Each point is reached from the start by the listed moves, each made once or not at all, plus a little noise. Is the number of moves made odd or even? Then give how often each move was made.

Moves:
(1): 39; -5
(2): -20; 51
Start: -5; -3
Points:
-3; -4 => even (0, 0)
-29; 48 => odd (0, 1)
32; -8 => odd (1, 0)

Moves:
(1): 33; -21; 4; -16; -11; -4; -12; 16; 7; 1; 3; 0
(2): 9; 24; 11; 15; -4; 12; -7; 14; -3; 8; -9; -14
(3): -16; -16; 40; -10; -3; -9; -24; -1; -4; 2; -7; 14
(4): 8; -20; -5; 40; 4; -12; 0; -4; -4; -12; -12; 8
(5): 2; 8; 14; -1; 39; 6; 2; 9; 12; 3; -1; 15
(6): 17; -27; 11; 0; 3; 44; 18; -19; -9; -9; 0; 2
(7): 10; 10; 22; -3; -12; -14; 28; 4; -16; -6; 12; -8
(8): -7; -7; -6; -2; 5; 5; 0; 28; -8; 3; -4; 3
(9): -6; -8; 2; 7; -19; 1; 14; 12; 20; 0; -12; 5
Start: -9; -16; 8; -17; -2; -1; -5; 2; 0; 11; -10; 2
Points:
18; -27; 95; -27; -6; -5; -4; 83; 9; 23; -28; 17 => odd (1, 1, 1, 0, 1, 0, 1, 1, 1)
16; -63; 14; 24; 3; 30; 13; -21; -14; -10; -24; 10 => even (0, 0, 0, 1, 0, 1, 0, 0, 0)
30; -2; 66; -7; 24; 46; 37; 10; -17; 7; -9; -3 => even (0, 1, 0, 0, 1, 1, 1, 0, 0)
28; -59; 23; 13; 11; -11; 0; 34; 35; 3; -33; 29 => even (1, 0, 0, 1, 1, 0, 0, 0, 1)

Moves:
(1): 27; 3; -1; 1; 7; -2; 2; 1; 4; -9; 2; -3; -3; -4; 5; -1; 0; 2; -3; 0; 3; 7; -6; -7; 7; -3
(2): -1; 24; 9; 10; 7; -4; 7; 12; 2; 2; 0; 3; 5; 4; -3; -7; 5; 8; -7; -6; -4; -3; -3; -3; -2; 2
(3): 4; -5; 24; -8; 5; -1; 7; -2; -10; -4; -2; 9; -1; -8; 8; 9; 2; 4; -3; -2; -3; -2; 0; 7; 1; -4
(4): 3; -7; 0; 28; -8; -3; -4; 2; -3; -2; -12; -9; 12; -9; 0; -1; 1; -8; 7; -12; -11; 5; 9; -1; -4; -4
(5): -9; 9; 11; 4; 33; -5; 11; -7; 0; -1; 9; -2; 5; 1; 0; -3; -7; -2; 6; 18; 0; 6; 1; 1; -7; 4
(6): -3; 0; 0; 1; 0; 39; 12; -9; -2; -5; 2; 7; -12; -3; 12; -3; -9; 2; 7; 2; -9; 0; 2; 3; -9; -6
(7): 3; -2; -7; 3; -5; -8; 26; -3; -3; -7; -2; -13; -7; 5; -4; 7; 5; -3; 0; 0; 14; -2; 3; -9; 2; 0
(8): 0; -9; 7; -9; 13; 5; -2; 30; -7; 10; -6; -13; 2; 7; -1; -5; -14; -4; 0; 3; 7; 1; -3; -6; 6; -3
(9): 3; -10; 15; -5; -5; 1; 4; -9; 35; 10; -2; -4; -6; -7; -1; 4; -2; 2; 6; 11; -2; -1; -3; -10; 0; -4
(10): 8; 6; 10; 5; -7; 0; 5; -1; -7; 23; 6; 6; 4; 5; 13; 2; 6; -8; 0; 14; -6; 6; 12; 6; -1; 10
(11): -4; -1; 4; -1; -5; -5; 5; 4; 1; -5; 23; -8; 4; -9; 2; -16; 7; -4; -9; 1; 2; 12; 3; 2; 5; 2
(12): -2; -13; -6; 2; 3; -4; 6; 3; 15; -3; 9; 29; 0; -2; 8; 1; -7; 3; 6; 10; 1; 13; 4; 1; 7; -1
(13): -3; -3; 5; -7; -5; 15; -2; -14; -3; -10; -1; -1; 36; 19; 4; 4; 1; 3; 3; 8; 6; 6; -4; -6; 12; 9
(14): 5; -2; 4; 2; -7; -12; -12; -3; 0; -11; 2; 0; -12; 26; 7; 5; -8; 5; -6; -1; -4; -1; 3; 10; -9; -2
(15): -10; 8; -11; -12; -5; -2; -8; 12; -16; -5; -6; -8; -4; -15; 35; 1; 2; 25; 1; 14; -4; 11; -2; -6; -6; -8
(16): 1; 10; -8; 0; 0; 8; -12; 19; 12; -8; 24; -5; -1; -13; 1; 21; 4; 14; 7; -6; 2; -12; -1; 4; -5; 12
(17): -9; -9; 0; -7; 14; -1; -3; 19; 20; -8; -3; 3; 2; 7; 8; 7; 37; -21; 4; 0; 1; 5; 6; 5; -7; -15
(18): 1; -7; 4; -6; 1; 12; 0; -2; -4; -4; 0; 9; 1; -4; -11; 1; 13; 25; -15; 9; 5; 3; 11; 3; -13; 0
(19): 4; 9; -5; -3; -7; -10; -3; 4; -8; -13; 6; -2; -10; 4; -2; -4; 21; 12; 35; -2; 14; 11; 4; 13; 14; -10
(20): -3; 11; -1; 10; -13; 7; -4; -3; -15; -14; 1; 9; -18; 3; -5; 13; 1; -9; -5; 22; 4; -8; -17; -10; 1; -6
(21): 0; 3; 6; 11; -5; 7; -12; -2; 3; -3; -6; -1; 3; -3; 5; 6; 3; -2; -7; -11; 27; 8; -2; 2; -1; 8
(22): 2; 5; 6; -7; 3; 1; 4; -1; 3; -3; 1; -1; -4; -2; -8; 14; -1; -1; -3; 1; -9; 15; 4; 0; 5; 3
(23): 3; 10; 2; -9; -1; -7; 3; 0; -2; -7; -4; -3; 6; -5; -7; -6; -6; -12; -5; 5; 6; -6; 25; -1; 2; -3
(24): 8; -10; -11; 1; -6; -6; 6; 6; 18; -13; -9; -4; -3; -10; 0; 8; 8; -7; 0; 11; 1; -7; -1; 28; 21; -6
Start: -3; -8; -2; -5; 10; -6; -10; -17; 8; 1; -7; -29; 8; -11; 16; 5; 7; -7; -13; -6; -12; -1; -19; 6; 21; -8
Points:
19; -21; 1; -50; 7; 32; 27; -4; 17; -40; -7; -31; 10; -17; 55; 3; 13; 50; 19; 51; 29; 45; 11; -19; 43; -37 => odd (1, 0, 0, 0, 0, 1, 1, 1, 1, 0, 0, 1, 1, 0, 1, 0, 0, 1, 1, 0, 0, 0, 1, 0)
-8; -28; -4; -4; -10; -24; -33; 63; 64; -53; 11; -40; -11; -39; 62; 38; 29; -21; -7; 52; -10; 12; 4; 23; 34; -47 => even (0, 0, 0, 1, 0, 0, 0, 1, 1, 0, 1, 1, 0, 1, 1, 1, 1, 0, 0, 1, 0, 0, 1, 1)
19; 4; 14; -20; 22; -11; 12; -10; -6; -66; 21; -39; -29; -29; 83; 1; 23; 34; 13; 37; -14; 36; -16; 57; 38; -41 => odd (1, 0, 1, 0, 1, 1, 0, 0, 0, 0, 1, 0, 0, 1, 1, 0, 0, 0, 1, 0, 0, 0, 0, 1)
10; -34; 19; -9; -23; -26; 31; 5; 44; -50; 4; -25; -17; -33; 95; 19; 62; -15; 30; 45; -14; 46; 45; 54; 38; -59 => even (0, 0, 1, 1, 0, 1, 1, 0, 1, 1, 1, 1, 0, 1, 1, 0, 1, 0, 1, 0, 0, 0, 1, 1)
30; -16; 37; -2; -24; -6; -19; -28; 35; -25; 8; -22; 45; -24; 66; 20; 15; 25; -35; 41; 1; 76; 35; 1; 24; -2 => odd (1, 0, 0, 1, 0, 0, 0, 0, 1, 1, 1, 1, 1, 1, 1, 0, 0, 1, 0, 0, 1, 1, 1, 0)
6; 14; 70; -34; 55; -20; -12; 27; 29; -48; 9; -57; 25; 9; 73; 15; 54; 21; 4; 29; 18; 72; -20; 8; 40; -28 => even (1, 1, 1, 0, 1, 0, 0, 1, 1, 0, 1, 0, 1, 1, 1, 0, 1, 0, 1, 0, 1, 1, 0, 0)
-24; 46; 53; -15; 36; 21; 17; 18; 23; -20; 41; -20; -10; -52; 78; 26; 48; -7; -12; 68; -28; 8; 2; 5; -6; -24 => even (0, 1, 1, 0, 1, 1, 0, 0, 1, 1, 1, 0, 0, 0, 1, 1, 1, 0, 0, 1, 0, 0, 1, 0)

Moves:
(1): 37; -6; 11; -6; -7; -2; 3; 1; 1; 0; -4; 3; 2; -4; 3; 6; 1; 16; -4; -1; 10; 9; -2; -10; -13; 0; 3
(2): 5; 29; 4; -15; 1; 20; -21; 20; -2; -11; 10; 2; -1; -2; 6; 11; 0; 6; 9; -9; 0; 1; -13; 9; -1; -1; 0
(3): -5; -3; 19; -2; 9; 6; 6; 0; -5; 1; -1; 5; 1; 7; 0; 4; 5; 2; 7; 1; 2; -2; 3; -6; 5; 0; -5
(4): 11; -3; 3; 16; 0; 5; -1; -2; -2; 3; -1; 0; 6; -14; 0; 2; -4; -4; 15; 3; -9; -10; 2; -3; 2; 1; 3
(5): 8; -1; -6; 0; 23; -7; 0; 1; 4; 1; 3; 9; 6; 5; -5; 7; 13; -5; 6; 3; -2; -4; -2; 5; 9; 1; 1
(6): 0; -2; -9; -4; 5; 13; 1; -8; -4; 1; -1; -4; 7; -3; 3; -11; 5; 5; -1; -3; -4; 7; 2; -5; 6; -3; -1
(7): 2; 5; 6; 4; -6; -4; 18; 3; -5; -12; -1; 1; 0; 6; 2; 5; 1; -7; 0; -1; 2; 1; -1; 8; 2; -5; -5
(8): -4; -11; -9; -6; 10; 7; -3; 18; 3; 2; -9; 4; -7; -7; -4; -1; -10; -11; 4; -5; -9; 9; -10; 2; -2; -5; 4
(9): -2; 1; 5; -3; -3; 9; 3; -2; 22; 2; -5; 1; 5; 0; 3; -1; -7; -2; 5; 0; -1; 5; -2; 6; 2; -10; 8
(10): -1; 4; -5; 0; -11; -11; 9; 1; -5; 28; 6; -4; 9; 1; 0; -1; -5; 1; -1; 2; -6; -5; -5; 3; 6; 0; -9
(11): 6; -1; -2; -1; -6; -1; -1; 3; 8; -5; 19; 9; 2; -6; -5; -10; 1; -3; -1; 9; 0; -4; -4; -1; -8; 4; 0
(12): -8; 15; -4; 3; -8; 0; 4; -7; 10; 3; -17; 29; 7; 5; -5; 0; -4; -8; -13; 0; 4; 10; 17; -6; -5; 5; -11
(13): 0; -1; 4; 6; -1; -2; -5; 7; -13; -4; -7; -3; 16; 12; -7; -1; 9; 16; -1; -3; -4; -9; -2; 17; -13; 17; -5
(14): 10; -9; 0; 12; -2; -3; -4; 1; -9; -3; -6; -1; -17; 21; -1; -6; -4; 8; -7; 7; -5; -7; -2; -2; -5; -13; -15
(15): 0; -2; 1; -1; -11; -1; -5; 9; 4; 9; -2; 7; 9; -11; 28; 8; 14; -2; 0; -5; -4; -19; -6; -1; 4; 0; -5
(16): 5; -10; 0; -1; -3; 0; 1; -4; 4; 2; 13; -1; 5; -2; -1; 23; 2; -8; -11; 3; 4; 4; 1; 4; -6; 0; -10
(17): 0; 10; 0; -1; -1; 0; -4; 8; -2; 5; -6; -3; -3; 5; -17; 7; 20; 1; 4; -9; -24; 0; 9; 6; -21; -5; 6
(18): 1; -9; -3; 18; 1; -1; 8; 2; 3; 2; 8; 7; -7; -10; -4; 4; -4; 23; -1; -15; 1; 6; 7; 6; 3; -1; 5
(19): -5; -6; -6; -7; 0; -3; -6; -9; -8; 4; 5; 1; 2; 2; 8; 2; 3; -1; 19; -5; 0; 6; 5; 6; -3; 0; 3
(20): -1; 9; -7; -5; 0; -5; 5; -1; 6; 1; -8; -4; -6; -4; 2; 10; 3; 14; 4; 31; -9; 4; 4; 4; -2; 4; -9
(21): -2; 1; 1; 3; 2; 2; -7; 4; -5; 4; 4; -5; -9; 0; -2; -6; 11; -7; 5; 5; 18; 10; -8; 0; 3; -1; -5
(22): 5; 2; 11; 6; 6; -8; -2; 3; 8; -6; 0; 3; 0; 8; 2; 4; 2; -5; -2; -3; -10; 15; -3; -1; -4; 9; -2
(23): 7; -6; 10; 3; 5; -7; -2; 12; -9; 10; 12; -4; 10; -1; 3; 2; -10; -5; -11; 2; 3; 14; 24; 11; -12; -10; 4
(24): 10; -13; 2; -4; -10; -3; 0; -2; -11; 7; 5; 6; -12; -1; -11; -9; 4; -10; -14; -8; -4; 3; 7; 23; 7; 7; 5
Start: 12; 29; 10; 9; 5; -17; 3; 32; -7; -13; 5; -8; 2; 2; -15; -14; 0; 16; -1; 9; -3; -21; 4; -9; 4; -6; 10
Points:
26; -5; 4; 16; 21; -12; 16; 52; -3; 42; -3; 12; -23; -3; -4; -16; 25; 31; 9; 21; -24; -13; -9; 28; 38; -28; -14 => even (0, 0, 1, 0, 1, 1, 0, 1, 1, 1, 0, 0, 0, 1, 1, 0, 0, 1, 0, 1, 1, 0, 0, 1)
32; 34; 17; 15; 40; 29; -8; 65; 22; -4; 20; 49; 28; -20; -17; -7; -14; 18; 16; -2; -22; 13; 30; 7; 1; -26; 17 => odd (0, 1, 1, 1, 1, 1, 0, 1, 1, 0, 1, 1, 0, 0, 0, 0, 0, 1, 0, 0, 0, 0, 1, 0)
95; -4; 12; 35; -5; -46; 10; 35; 12; 34; 37; 10; -18; 5; -45; 19; 36; 36; 16; 30; -38; 10; 14; 40; -27; -6; -8 => odd (1, 0, 0, 1, 1, 0, 0, 0, 1, 1, 1, 0, 0, 1, 0, 1, 1, 1, 1, 1, 1, 1, 0, 1)
81; 50; 50; 26; 2; -8; 21; 66; 23; 12; 28; 58; 58; -16; 16; 14; 9; 30; 6; -11; -20; 7; 19; 8; -2; -16; -3 => odd (1, 1, 1, 1, 1, 1, 1, 0, 1, 1, 1, 1, 0, 0, 1, 0, 0, 1, 0, 0, 0, 1, 1, 0)
21; 50; 0; 27; 1; -8; -13; 58; 11; 6; 25; 46; 11; -23; -18; 1; -19; 16; 26; -14; -33; 7; 0; 5; -9; 4; 2 => odd (0, 1, 0, 1, 0, 0, 0, 1, 0, 1, 1, 1, 0, 0, 0, 0, 0, 1, 1, 0, 0, 1, 0, 0)
62; 61; 39; 13; 13; 4; -17; 73; 1; -19; -39; 32; -17; 17; -27; 27; 11; 41; 15; 28; -53; 8; 8; -14; -43; -15; -19 => even (1, 1, 1, 1, 0, 0, 0, 1, 0, 0, 0, 1, 0, 1, 0, 0, 1, 0, 0, 1, 0, 1, 0, 0)

Moves:
(1): 7; 8; 21; 22; -4; -4; -12; 0; -4; -15; -10; 5; -8; 14; -1; -2; -3; -7; 7; 0; -8; -5; -18; -8; 1; 5; 1
(2): 5; -2; -26; 5; -15; -6; 5; -7; 3; 10; -13; -19; -5; 0; 18; 18; -6; 1; 8; 10; 2; 6; -8; -8; 16; -9; -12
(3): 36; 11; 2; 5; -8; -16; -16; 9; 24; 10; 8; 6; 9; 4; 22; -17; 11; -16; 1; -2; -12; -11; -16; 10; -6; 33; 10
(4): -4; 0; -3; -3; -16; -8; -6; -11; 6; -2; -5; 4; -5; -3; -2; -3; -8; -9; -3; -6; 4; 16; -9; 7; 8; -15; 3
(5): -8; -2; 7; -20; -23; -2; 8; 27; -9; 4; -4; 25; 6; 7; -6; 8; -16; -6; 9; 15; -1; -5; 16; -11; -31; 19; -8
(6): 10; -7; 1; -4; 1; 13; -4; -1; -5; 3; 17; -1; 0; -5; 2; -8; 9; -24; 4; 11; 0; 2; 2; -4; -2; -19; 4
(7): -5; 7; -2; -10; 17; 17; 15; -18; -1; 16; 1; -14; 17; 7; -10; 13; 14; 3; 0; 4; -2; 13; -2; 12; 9; 18; 9
(8): 5; 10; -13; 23; 7; -17; 7; -9; 11; 4; 18; 15; 1; 22; -3; -11; 9; -13; -15; -14; 5; 6; -6; 7; 4; -10; 0
(9): -4; -4; -19; -1; -12; 6; 0; 3; -4; -2; -21; -9; -7; 15; -1; -7; 2; -1; -2; -10; 9; -10; -7; -19; 7; 12; 11
(10): 23; -1; 11; -1; 0; -11; 2; 17; -15; -10; 7; 11; -4; -1; 0; 9; -3; -8; 6; 1; 3; 1; -6; -1; -9; 7; 6
(11): 18; -2; 2; -5; 6; 8; 8; -1; 3; 9; 3; 0; 12; -6; -2; 6; -3; 9; 3; 10; -1; -4; -5; -9; -15; 0; 1
(12): -10; -12; -2; -17; -19; -5; -10; 11; -3; -15; 29; -22; 11; 10; -8; -31; -2; 15; 8; -16; -14; 27; 16; 15; 26; 7; -17
(13): -4; -6; -18; -24; 9; -6; -24; 8; 1; -18; 14; 15; -2; 10; -1; -19; -3; 15; -18; -1; -8; 4; 12; -3; 8; 13; 12
(14): -17; -15; -15; -10; 23; 4; 4; 6; 11; 2; 8; 17; 15; -9; -19; 4; -24; -7; 16; -17; -18; 5; -13; -1; 9; 9; -3
(15): -4; -15; -4; -4; 22; 21; 13; 11; 17; -15; -7; 8; -6; -13; 2; 10; 18; -11; -7; 5; -6; -8; -6; -20; 6; 4; -14
(16): -19; -4; 12; 4; -2; -2; 8; -2; 0; 9; 34; 11; -4; -2; -18; -9; -3; 3; 6; 3; 12; 11; 3; 12; 0; 18; 2
(17): 10; -7; -21; 14; -3; 2; -1; 29; 3; -18; 7; 19; -21; 12; 4; -12; 1; -11; 3; -9; -41; -14; 8; 7; -4; 4; -2
(18): 7; -19; 15; 11; -2; 1; 13; 0; 12; -10; 7; 4; 2; 1; 8; -5; 5; -3; -1; 4; -9; -8; -14; 14; 4; -6; 20
(19): -5; 1; -8; 5; -13; 8; 1; -16; 0; -10; 2; 6; 15; 4; -7; 19; -3; -4; 11; -2; 4; -7; 9; 1; 12; 2; -12
(20): 18; -21; 1; 8; 21; 12; -3; 10; 17; 0; -12; 4; 6; 21; 5; 0; -1; -6; 10; -5; 13; 3; 5; -5; -3; -3; -13
(21): 9; 12; 3; 17; -3; 9; 9; 8; 6; 8; -6; 6; -1; -10; 11; 1; -11; 1; -15; -3; -5; 5; -20; -2; 16; -13; 10
(22): 7; 18; 15; -7; -3; -13; 6; 23; -5; -7; 18; -2; 9; -10; -9; 12; 27; 12; 18; -17; 12; -2; -17; 3; -2; 8; 1
(23): -2; -3; 2; 33; -8; 20; 2; 11; -19; -4; 5; 16; 7; -30; 21; -1; 4; 13; 10; 8; 7; 8; -17; 7; -16; -1; -18
(24): 22; 2; 9; -11; 11; -4; -8; -18; -7; 14; -16; 0; -2; 11; 22; -12; 2; 8; 16; -6; 19; -13; 10; 6; 11; 5; 11
Start: 9; 5; 10; -7; 0; 7; 12; -12; 12; -9; -11; -8; -1; -3; 8; -3; 10; 10; 4; 5; 1; -1; -10; 15; -5; 5; 1
Points:
95; 9; -2; 3; -58; 0; -21; -19; 32; 9; -26; -42; -1; 28; 72; -55; 3; -13; 32; -4; -5; 11; -67; 5; 60; 14; 21 => even (1, 1, 1, 1, 0, 1, 0, 0, 1, 0, 1, 1, 0, 0, 0, 0, 0, 0, 0, 0, 1, 0, 0, 1)
44; -38; -66; -37; 24; 62; 40; 88; 31; -46; 0; 59; 24; 31; -6; 46; 14; -36; 47; -16; -37; -11; -38; -37; 30; 62; -11 => even (0, 1, 0, 0, 1, 1, 1, 0, 1, 1, 0, 0, 1, 1, 1, 0, 1, 0, 1, 1, 1, 1, 0, 0)
56; -35; -47; -38; 18; 43; -11; -39; 60; 4; -8; 1; 19; 48; 38; -14; 46; -32; 31; 4; 41; 0; -16; 3; 61; 66; 13 => even (0, 1, 1, 1, 0, 1, 1, 0, 1, 0, 0, 0, 1, 0, 1, 1, 0, 0, 1, 1, 0, 0, 0, 1)
37; -58; -14; -34; 29; 13; -3; 38; 47; -67; -12; -11; 10; 44; 23; -34; 25; 25; 62; -52; 0; 3; -51; -14; 79; 47; -2 => odd (1, 1, 0, 0, 0, 0, 0, 0, 1, 0, 0, 1, 1, 1, 1, 0, 0, 1, 0, 1, 0, 1, 0, 1)
